Rows are points. Two turns around zero, p and q, are shown by what they do to some points. Where does a point land after both, in the order given? Backwards means that the second turn is done in reverse. Each puzzle has new turns, and all numbers are rounded.
(in the rows, 128 means zero)

Turn p:
[ 98 104  75] -> [107  87  81]
[102 129 127] -> [103 128 122]
[148 108 107] -> [150 102 119]
[153 155 165] -> [147 166 158]
[125 138 113] -> [128 132 110]
[141 135 182] -> [131 153 178]
Turn q:
[143 124  66] -> [149 125  68]
[149 153 121] -> [144 157 121]
[ 83 115 135] -> [ 86 106 132]
[121 115 172] -> [120 116 172]
[145 133 145] -> [142 137 146]
Where do these land?
p, then q: [ 43 139 152] -> [ 39 126 122]
p, then q backwards: [137 106 123] -> [132 104 131]
q, then p: [140 131 147] -> [134 141 146]
p, then q: [153 132 143] -> [146 142 147]
q, then p: [138 138  94] -> [145 127  96]
p, then q: [156 122 110] -> [161 123 122]

Turn p:
[112 106  88 146 127  88] -> [115 108 105 158 118  82]
[127 147 126 100 137 110] -> [125 150 130 108 140 105]
[147 107 171 113 107 154] -> [155 112 151  96 108 161]
[143 126 158 110 173 139] -> [137 116 148  99 173 139]
[ 85 144 109 142 109 156] -> [ 82 143 117 145 105 151]
[103 140 109 187  88 104] -> [115 138 131 197  88 116]
[180 127 134  99 156 146] -> [168 128 113  93 166 143]
Turn q:
[ 88  89 100 157 117 111] -> [ 95  85 101 158 116 108]
[ 93 112 118  94 121 134] -> [ 94 116 108  97 117 134]
[103 105 118 105 108 118] -> [108 104 110 105 108 119]
[172 139 157 110 139 130] -> [168 140 155 106 144 140]
[113 158 121 143 122 182] -> [113 168 114 151 113 168]
[121 179  98 110 141 106] -> [112 177 120 115 140  90]
[116 127 167 169 139 140] -> [119 119 167 165 126 151]
[174 144 142 108  98 142] -> [178 149 131 106 108 141]
[173  98 130 158 167  88] -> [166  93 145 151 180 100]
Where do these land?
p, then q: [115 137 116 143 137 180] -> [ 99 142 102 145 130 165]
q, then p: [127 133 117 136 148  87] -> [128 119 148 138 146  91]
p, then q backwards: [124 106 131 121 173 160] -> [120  88 130 108 165 139]
q, then p: [131 151 141 101 162  98] -> [122 140 161 100 158 105]
q, then p backwards: [170 128  97 145  48 139] -> [180 110  93 137  57 116]
p, then q: [144 131 150 160 108 111] -> [162 123 151 152 116 134]
q, then p: [ 85 110 143  90 120 121] -> [ 95 116 133  88  97 118]

Turn p:
[167 114 126 122  94 160 145 143 166] -> [141 105 133 119 110 176 152 157 159]
[132  92  83 115  89 139 150 105 157] -> [123  69 107 117 102 146 152 109 158]
[143 116 129 176 142 147  96 106 120] -> [152 140 116 179 135 151 112 107 127]
[ 89 144 173 148 142 101 157  98 164] -> [101 158 176 147 117  87 135 109 169]
[113 135 134 130 112 101 117 181  98] -> [115 124 131 125 119 107 100 172  87]
[117 130 130 109 121 153  99 115 109] -> [122 133 123 110 135 154 103 104 113]
[109  77  85 105 160 152 151 137 105] -> [105  74 103 124 186 129 146 116 116]
[141 159  88 125 139 132  93 145 124] -> [140 149  72 116 130 131 114 142 120]
[159 166 152 113 133 159 151 125 127] -> [134 168 144 107 131 158 165 135 125]
[ 93 118 133 168 167  78 149 100  95] -> [117 132 141 177 141  60 135  94 105]
[146 156 174  97 108  87 101 153 142] -> [158 154 163  86 102 110  96 163 128]
Turn q:
[142 144 149 154 137 137 104 155 125] -> [145 135 148 159 132 133 108 157 137]
[103 152  76 150 147 147  93 125 117] -> [104 133  74 165 138 146  95 134 122]
[ 80 145 157 119 124 139 116 140 123] -> [ 80 141 150 126 132 134 122 158 126]
[148 147 163 112 130 133 141 112 106] -> [138 143 169 119 133 136 123 112 101]
[152 148 137  80 129  74 198 154 119] -> [169 181 136  63 140  92 163 128 104]
[146  80 142 165 156 132 133  89 152] -> [140  93 143 164 140 129 158  83 162]
[121  68 148 100 117 159 167 129 111] -> [122  76 151  94 141 139 177 131 104]
[102 138  92 148  81 121 137 111  92] -> [103 128  94 142  84 113 133 127  82]
[110 145  79 113 104 156 108 159 171] -> [116 129  76 104 104 164 109 163 158]
[169 159 147 150 132 109 106 125 161] -> [163 157 148 148 111 126 101 117 165]
[135  83 119 117 152 101 105 110 132] -> [129  94 120 123 154  95 119  99 150]
Where do these land?
q, then p backwards: [139 132 120 156  95 109 126 144 100] -> [141 136 121 154 112  86 125 141 111]
q, then p: [114 114  54 178 114  88 151 117 180] -> [116  93  68 136  65 105 177 124 167]
p, then q backwards: [117 105  77 127 133 109 176 116 139] -> [103  64 107 145 123 109 142 118 136]
q, then p: [146 125 177 101 175 141 120 159 134] -> [152 163 159 121 183 133 122 151 149]
q, then p: [108 102 138 119 155 179 132 140 136] -> [102 117 138 140 182 147 137 135 145]
q, then p: [151 131 102 140  95  96  84  99  99] -> [163 107 110 141  85 117  86 101 106]
p, then q: [110 113 186  97 127 145 130 127 137] -> [104 129 185 118 152 143 117 130 147]
p, then q: [100 132 167 128 170 152 147 114 125] -> [100 169 156 150 159 139 137 113 139]
q, then p: [187 169 133 125  98 136 109 128 120] -> [171 145 128 117  99 176 104 132 104]
q, then p: [108 157 127 108 117 124 105 137 112] -> [114 141 116 112 128 122  90 134 110]

Turn p:
[103 130 178 131  95  94 103 119 172 145 130 107] -> [101 123 179 145  94 101 117 121 171 131 128  94]
[129 106 147 150 119 126 150 101  92  88 126 103] -> [141 112 135 156 133 117 159  97  92  91 134 118]
[147 123 120 129 158 165 154 161 142 113 161 149] -> [146 120 129 124 162 173 142 159 137 126 144 165]
[105 136 127 150  96  87 115 139 146 105 111 155] -> [ 91 136 119 154  98  95 128 139 151 105 114 146]
[120 121  80 106 155 176 123 170  99 130 127 106] -> [120 120  91  85 161 172 116 157  92 122 135 112]
[ 88 159 153 139 111 112  94 107 126 128 153 152] -> [ 84 155 151 145 108 117 103  96 140 127 152 145]
[147  91 100 142 157 145 130 146 116 153 155 116] -> [148  99 109 140 152 155 117 156 104 157 148 120]
[135 175 164 144 111  81  88 130 160 114 102 109] -> [125 171 160 149 107  85  98 134 166  96 106 104]
[152 146  84 129 152 139 167 163  92 175 145 133] -> [149 157 100 111 144 149 144 175  85 176 146 137]
[148 113 150  90 149 164 152 134  92 131 124 136] -> [155 110 149  83 150 142 140 121  90 133 124 148]
[122 123  76  95 194 146 179 131 121 137 141 114] -> [140 127  85  93 201 145 163 137 121 162 145 121]
[106 142 155 142  66 130 130 108 171 141  91 117] -> [104 137 153 138  68 131 148 109 162 123  88  99]
[147 122  96 142 181 172 133 114 117 147 111 139] -> [153 130  96 129 170 167 116 119 106 158 100 137]
[110 112 169 127  86  64  90 112 152 120  94 152] -> [ 98 108 152 146  80  58 106 111 160 115 100 135]
[160 120 120 104  90 119 111  84 123  93 148 133] -> [164 115 110 122  92 112 122  87 143  98 157 139]
Turn q:
[180 175  95  94 112  65 142 120 145 184 136 117] -> [159 155  78  80 152  72 139 115 171 178 132 149]
[134 142 115 135 137 130 151 137 174 115 109 127] -> [137 133 119 137 129 132 155 140 170 103 115 139]
[164  91 147 146 131 165 107 103 101  87 152 131] -> [163 101 152 151 127 146 116  98  84 100 165 111]
[129 116 131 153 114 118 155 156 134 113 100 124] -> [142 116 130 147 104 119 155 159 130 124 105 123]
[121 174 111  68 115  66 155 138 136 121 102 142] -> [119 156 102  61 121  78 142 152 144 116  99 165]
[107 162 142 121 114 112 127 152 150 114 146  95] -> [111 161 131 119  99 107 122 147 161 120 142 107]
[100 106 138 136 145 127 184 145 121 119 142 112] -> [ 98 119 149 136 136 122 176 163 119 124 139 107]
[106 106 129 144 141 157  95 111  94 122  99  94] -> [120 128 138 143 130 159 110 106  95 122  95  79]
[119  95 156 114 162 141 113 131 144 130 122 127] -> [120 103 167 126 153 144 108 133 140 115 121 117]
[102  87 143 140  95 151 101  90 127 136 131 137] -> [105  93 152 141  99 150 114  80 114 142 124 128]
[114 111 135 183 159 149  98  88 107 114 148 152] -> [109 117 137 193 149 141 105  92  91 110 141 131]
[ 99 147 133 113 126 179 160 125 130 123 116 117] -> [109 159 148 116 118 174 162 132 128 118 124 127]
[149 114 168 167 133 159  90 127  89 146 135 164] -> [153 120 159 174 135 150  84 121  84 155 140 145]
[167 167  48  79 107  74 114 168 141 169 154 152] -> [146 130  29  68 139  99 106 152 163 164 150 165]
Where do these land?
q, then p backwards: [107 156 131 112 140 185 133 100 117 169 120 123] -> [100 172 134 135 151 184 143 113 128 151 136 137]
p, then q: [191 107 115 170  95 107 108 161 130 149 136 108] -> [185 112 100 156  83 124 109 158 127 158 142  99]
p, then q: [ 87 124 146 119 114 165 134 104 145  94 109 107] -> [107 128 161 120 120 145 164  97 128  86 113 113]
q, then p: [173  84  99  91 114  95 112 174 120 156 150 156] -> [149  65  99  98 125 115  88 171 127 166 154 136]
p, then q: [141 125 132 151  79  78 117 167 109 147 164 135] -> [122 121 114 146  72  95 108 163 119 166 164 128]
p, then q: [107 158 165 121 141 123 129 110 176 103  90 145] -> [119 143 161 133 129 114 136 116 168  89  81 157]
p, then q: [120 121 136 111 134 154 125 100  85 129 104 135] -> [126 131 134 103 145 131 128  94  84 126 110 132]
q, then p backwards: [ 96 131 107 108 175 139  88 111  99 137 106 126] -> [ 96 140 117 134 170 166  93 134 109 123  93 118]
q, then p backwards: [164 117 119 134 130 128 109 198 108 129 167 140] -> [170 104  92 129 137 112 106 169 119 149 173 114]
p, then q backwards: [107 171 107 123 118 132 161 107 148 100 109 102] -> [119 163  98 123 137 136 157 103 148 114 117  82]
p, then q: [ 93 134 137 168 133 125 189 115 163 100  93 139] -> [110 141 141 165 135 128 198 145 139 107  83 149]
p, then q backwards: [126 143 125 145 128 127 139  87 158  85 137 161] -> [137 156 114 152 131 134 134  90 180 125 125 146]
q, then p: [182 119 150 134 127  79 146 154 121 119 155 117] -> [165 120 139 146 128  80 125 176 133 139 164 126]
p, then q: [ 98 104 123 105 164 157 102 103 112 174 152  99] -> [102 124 144 112 173 156 103  89 124 160 140  84]
